Each row is a point. The points of each table are mixes of a few directions, plus a little noise. Count the directions of each table, and those that both share. Where both have some left over, give the other angles between the two spaces (their principal angles), to ten degrees, smallest first.
In the rows, zero is written as 128.

First (7 x 3):
[[137 120 141]
 [109 142 103]
 [183  90 200]
 [180  92 197]
 [107 141 101]
 [ 67 171  46]
 [113 138 107]]
Second, 5 rows:
[[118 236 124]
 [134 165 139]
 [119  51 110]
 [124  65 117]
 [145 123 151]]
Directions: first 1, second 2, shared 1

First (7 x 8):
[[170 217 143 151 100 116 141 175]
 [161 154 152 135 130 129 101 107]
 [108  70  82 105 164 127 106 101]
 [134 115 138 122  97 132 125 141]
 [ 67  74 125 123 113 140 175 150]
 [129 131  58 116 126 112 141 182]
 [126 134 201 145 166 144 109  47]]
Second:
[[126 124 118 126 132 127 126 130]
 [142 168 241 154  78 147 136 109]
 [114  86   7 101 180 107 119 149]
 [123 113  84 117 147 120 125 135]
 [141 164 231 152  84 146 136 110]
 [124 116  93 120 143 122 125 134]
 [128 125 119 127 132 126 128 129]]
Directions: first 4, second 1, shared 1

First, 11 rows:
[[143 133 126 131 142 139 124 133 125 135 119]
 [ 78  80 133 111  96 119 109 121 157 103 155]
 [165 100 124 121 169 182  81 150 144 140 105]
 [188 172 122 146 170 148 137 140 102 157  95]
 [ 70  83 134 110  88 110 116 116 156 100 160]
 [142  99 126 120 149 162  92 142 146 131 118]
 [156 119 125 127 156 160 104 142 133 138 110]
 [  7  98 140 112  26  43 166  87 148  77 198]
 [146 206 127 154 122  87 191 115  81 144 120]
 [175 217 124 158 145 103 187 123  75 156 105]
 [136 101 127 119 144 156  99 139 144 128 121]]
Second, 8 rows:
[[ 80 132 159 138  92 109 158  98 100 125 135]
 [249 176 125 172 149 128  80 156 124 170  23]
 [120 142 151 146 105 113 142 111 103 136 111]
 [ 29 115 162 123  81 109 180  85  96 112 174]
 [173 118  91 113 169 151  94 162 163 129 131]
 [127 139 143 142 114 118 133 117 114 135 113]
 [149 104  83  95 174 155 102 161 174 115 160]
 [ 94  98 110  99 141 139 133 133 150 109 176]]
Directions: first 2, second 2, shared 0; angles 30, 50
